Rows are points. The window is the flat piece filled in between its corners: a triangle in 3 columns, a solid with four corners in 4, and so on. A path goes straight from each point to the next, and from the last back to the first. List the points from which the path goes on through the window.
In the rows, zero is written as 128.

Window (3 x 3):
[[113 158  66]
 [139 104 129]
 [142 162 157]]
Path:
(1): [151 199  69]
(2): [115 158 120]
(3): [103 136 106]
(4): [140 147  85]
(5): [167 119  98]
(6): [106 132 115]
(7): [115 133 139]
(8): [174  90 116]
(9): [168 161  98]
(10): [106 175 176]
(11): [ 99 178 136]
(12): [150 163 117]
Through the window after points: 3, 5, 7

Window:
[[116 176 118 139]
 [ 88 137 141 134]
 [151 150 134 145]
 [132  57  65 175]]
Path:
(1): [ 93 186 133 155]
(2): [121 154 147  99]
(3): [106 183 108 109]
(4): [130 140 173 165]
(5): [116 140 148 154]
(6): [157 168  77 101]
(7): [145 104  73 139]
(8): [149 128 122 168]
Through the window after points: 5

Window, 6 rows:
[[178  94  93 159 156  72]
 [ 96 103 196 120 104 118]
 [ 49  67 120 171 131 155]
 [144 119  91 124 127 104]
 [116 178 174 150  77 157]
 [111 149 108 149 169 183]]
Path:
(1): [ 81 145 132 168 142 117]
(2): [131 126 130 154 102 149]
(3): [116 112 162 139  98 147]
(4): [ 83 144 161 149 118 121]
(5): [129 148 100 189 180 101]
(6): [153  94 117 118 125 144]
(7): [136  74  96 106 135 162]
(8): [147 147 101 151 126  66]
(9): [ 88 140 159 144 156 105]
(10): [111  92 168 125  91 155]
(11): [105  52 107 161 122 183]
(12): [ 65 131 126 159 153 139]
(13): [114 148 126 132 148  82]
(14): [176  90  98 156 119 122]
(15): [135 146 143 145  96 188]
(16): [112 153 143 156 133  93]
Through the window after points: 3, 5, 7, 9, 11, 13, 15

Window:
[[131 188 136 143 153  75 136 111]
 [187 118  96 142  77 148 118  85]
 [140 148 150  81 119 118 108  87]
 [103  89 108 159 169 102 181 168]
 [174 152 157 115  42 149 119 114]
 [186 174 108  88  67 184 131 104]
 [ 56 144 114 166 162 100 129 131]
 [122 140 131 154 176 113 103 159]]
Path:
(1): [134 127 149 180 157 154 103 119]
(2): [160 157 141 116 122 143 159  78]
(3): [125 134 109  97  82 104  81 157]
(4): [189 151  82  69  87 103 133 124]
(5): [136 159 145 145 114 163 126 118]
(6): [132  90 168 150  99 159 183  76]
(7): [172 147 103 126 113 118 112 138]
(8): [114 145  93 146 119  85 138 127]
(9): [158 144 172 150 144 187 127 123]
(10): [114 149 127 172 200 132 131 131]
(11): [127 144 115  71  25 105 101 126]
(12): [138 183 118 133 105  96 125 136]
(13): [143 131 142 140 165 116 130  88]
(14): [ 74 147 127 158 163 121 122 108]
(15): [ 92 139  97 151 128  74 142 171]
(16): [151 142  97 112 114 102 125 131]
Through the window after points: 4, 10, 12, 14, 16

Window (8 x 8):
[[144 154  78 155 105  96 157  98]
 [ 68 143 124 128 164  91 168 130]
 [107 125 108 153 143 160  86 143]
 [188 142 143 146 138 148 164 149]
 [ 62 106 161 128 135 170 129 123]
 [142  64  93 124 184 137 158 142]
 [ 81 186 118  65  63  97 143 104]
 [153 125  85 157  85  83 157 154]]
Path:
(1): [133 146 153 156 151  42 155 140]
(2): [ 80 131 110 108 139 185 141 116]
(3): [ 32 142 135 145  79 175 186 135]
(4): [152 103 139 118 192 105  97 116]
(5): [130 131 117 166 137  93 118 117]
(6): [ 99 150 103 116  98 163 163 152]
(7): [109 118  41 147 108 118 160 186]
(8): [146 149 149 103 128 103 145  81]
(9): [138 152 126 160 145  96 106 102]
(10): [ 99 126  57 122  83 124 219 140]
(11): [124 119  97 145 138 132 178 139]
(12): [158 125 138  99 137  97 125 108]
(13): [133 126 137 120 138 105 153 102]
(14): [135 163  79 143  98 120 173 162]
(15): [131 153 111 126 149 139 170 161]
(16): [144 125 143 146 113 119 130 113]
Through the window after points: 3, 9, 15

Window, 9 rows:
[[162 154 136  66  57 122 164 130 150]
 [104 112 158 112 118 104  96  78  96]
 [123 129 132 169 121 138 111  96 161]
 [146 171 197 118 133 123  81 103  71]
 [114 153 130 104 144 144 116 102 181]
 [ 91 147  83 131 120 130  79 129 112]
 [ 84 114  93 129 123  62 158 133 166]
 [106  67 124 146 126 136 151 187 144]
 [167  55 118 135 129 109 142 162 154]]
Path:
(1): [124 116 159 138 121 126  97 142 138]
(2): [153 113 129 107 130 110 136 109 120]
(3): [118 141 137 162 161 116 157 103 118]
(4): [111 112 111 127  87 120  92 120 192]
(5): [120 130 123 119  87  98  91 185 163]
(6): [134  42 130 149 161 147 180 130 123]
(7): [156 176  88 114  86 157 134  62 108]
(8): [ 79  73 185 188 171 104  92 159 219]
(9): [120 104 167 153  77 126 108 182 181]
(10): [125 122  92 122 160 115 141  82 131]
(11): [141  81 115 123 130 119 153 107 136]
(12): [ 95 118 121 152 109 122 110 170 172]
Through the window after points: 1, 3, 5, 7, 9
